Each row is a point. Each table stands for the endless flat space through its points: a line for two points, a plane for three, and so on. Write the one point that lies in both, or say that there is none.
(in the rows, 128 means zero)

First (2 x 4):
[[155 106 121 150]
 [149 103 125 151]]
Second (3 x 4):
[[161 100 121 154]
 [171 112 105 154]
 [166 115 109 149]]
They share: [161 109 117 149]

First:
[[139 141 163 160 100 117  99 143]
 [133 150 151 157 115 141 123 137]]
Second (4 x 8):
[[134 148 143 158 101 143 123 130]
 [121 181 173 161 116  99 104 159]
 [123 180 151 170 119 115  99 147]
 [139 124 152 143  83 153 146 126]]
They share: no point

First:
[[128 114  75 140 121 129 112 117 171]
 [113 102  90 161 100 108 109 156 171]
 [ 95 138 114 125 130 120 157 132 141]]
Second, 5 rows:
[[131 107  93 153 138 113 139 124 118]
 [ 87 133  98 159 124  75 128 141 144]
 [ 67 111 109 135 124  97 135 124 150]
 [118 141 101 123 107 159 107 157 183]
 [ 97  90 101 132 116 132 143 130 162]]
They share: no point

First, 5 rows:
[[130 116 120 159 148 174 110 139  85 121 153 107]
 [141 111 132 159 109 162  73 107 117 110 111 143]
 [170 112 152 153  95 143 133 128 137  70 150 124]
 [162 120 160 141 105 137 139 138 121  56 164 122]
 [156 109 126 171 116 171  98 113 121 126 125 132]]
Second:
[[160 128 151 145 136 164 104 124  85 104 143 150]
 [181 137 162 138 128 168  88 141  60  97 126 154]
 [132 112 143 149 140 148 140  96 121 128 179 130]]
They share: no point

First, 4 rows:
[[138 113 112 120 107 121 127 145  76 135 107  67 129 170]
 [131 111 117 115 112 121 142 149  76 129 101  73 136 177]
 [157 131  87 113 108 149  76 111  94 141 139  83  90 135]
 [138 121  76  96 108 167 111 110  85 123 120  94  99 138]]
Second, 5 rows:
[[171 119 119 116 154 108  84 126 113 153 145 116  85 192]
 [174 156 135 149 155  98  55 157  87 186 157 109  91 164]
 [171 119 146 146 169  66  78 141  98 180 106  86  46 180]
 [140 172 119 121 115 149  97 135  74 140 152 105 151 134]
 [156 142 137 155 151  82  49 165  89 190 139  91  77 156]]
They share: no point

First, 2 rows:
[[126 105 145 137  95 148 169  79 175 150 121 148 177  99 130 137 166 106]
 [151 145 165 137 115 103 154 114 145 155 131 103 152 139 125 102 136 131]]
Second (5 x 18):
[[101 116 163 123  75 113 175  83 185 131 104 129 168 100 105 140 157 116]
 [106 145 121 104 114 113 151  92 160  94 125 130 123 110 115 132 119 135]
 [161  79 184 168  94 124 161 105 192 179  95 130 219 113  97 132 184 124]
 [154 134 129 127 114 127 156 102 144 132 144 113 140 136 136 113 128 124]
 [135  99 151 145 135 113 127 110 195 126  83 152 186  96  74 145 156 157]]
They share: no point

First, 4 rows:
[[120  93 121 144 113 103 142 130 113 102 150 151 108 127  93 151 129 162
   88  85 112 151 114 150]
 [100  86 122 160 141  98 164 127 134 121 149 153 104 136  91 154 113 157
  111 114 113 158 114 150]
 [124 106 134 120  97 106 112 119  98  89 141 153 116 128 103 154 145 165
   79  70 117 122 118 146]
 [132  97 119 136  95  93 134 138  97  90 154 163  94 113  97 149 133 166
   72  67 116 159 122 148]]
Second (2 x 24):
[[126  88 127 150 122  92 131 122 128 122 155 138  87 144  86 146 126 156
  122 114 127 124 107 160]
 [ 99 109 142 144 131  92 146 131 110 113 140 162 102 126 107 152 111 165
  101  93 121 148 119 142]]
They share: no point

First, 4 rows:
[[185 150 156 121 111 144 135 146 162 125 101  86 145 117 178  77 102 139
  127  91 173  99 129 126]
 [161 162 168  73 149 164 177 137 144 174 113 140 187 115 146 101 138 104
  189  97 116  73 171 116]
 [147 156 142 123 131 150 157 131 156 132 125  94 147 143 162 113 120 110
  145 109 162  89 137  94]
 [175 129 161  62  77 148 146 113 135 153 119 102 143  75 130  74 117 158
  116 100 133  99 166 150]]
Second (6 x 24):
[[132 187 195  64 141 132 161 106 127 157 146 166 142 112 138  93 128 135
   90 125 138  86 114 116]
 [155 157 171 100 114 138 170 129 144 171 125 119 161 142 156  83 108 138
  136 120 162 104 132 132]
 [183 105 138 113  64 165 130 141 151 113 113  56 159 109 154  69 127 106
  146  99 179 118 163 111]
 [155 166 165 134 142 103 188  97 179 102 109  56 167 133 124 145  88 138
  158  68 155  87 164 120]
 [150 150 175  90 103 149 153 120 136 132 134 111 150 117 134  85 130 131
  120 113 161  91 142 108]
 [137 161 152  65 113 143 171 111 149 141 128 126 117 120 147  98 109 148
  103 105 140  82 145 113]]
They share: no point

First (3 x 24):
[[169 104  80 117 123 126  99  82 124 157 160 128 101 169 123 123 128 125
  125 133 172 141 116 153]
 [106 132 120 136  73 142 114 128 159 163 128 152  96 156 105 164 147 170
  166 121 112  79 121 152]
 [151  88  76 107 119 110  93  78 134 145 144 128 115 179 123 109 142 119
  111 133 160 125 114 151]]
Second (6 x 24):
[[135 107  97 135 113 147 112 101 124 184 142 146 110 167 137 148 129 171
  153 146 145 126 128 140]
 [126 108 100 137 111 146 109  96 119 185 127 161 106 167 144 153 124 170
  149 147 143 125 127 144]
 [102 116 103 106  95 162 118  84 129 200 144 168 106 163 138 124 102 155
  175 146 120 105 138 137]
 [161 125 105 170  87 113  96  92 151 131 109 167  74 178 108 166 153 126
  126 137 139 150 104 172]
 [142 108 106 138 103 150 119 117 126 172 164 120 108 156 125 147 128 165
  140 130 151 115 123 146]
 [138 128  58  72 104 156 117  72 138 186 167 151  93 194  82  86 111 143
  192 166 114 105 130 145]]
They share: no point
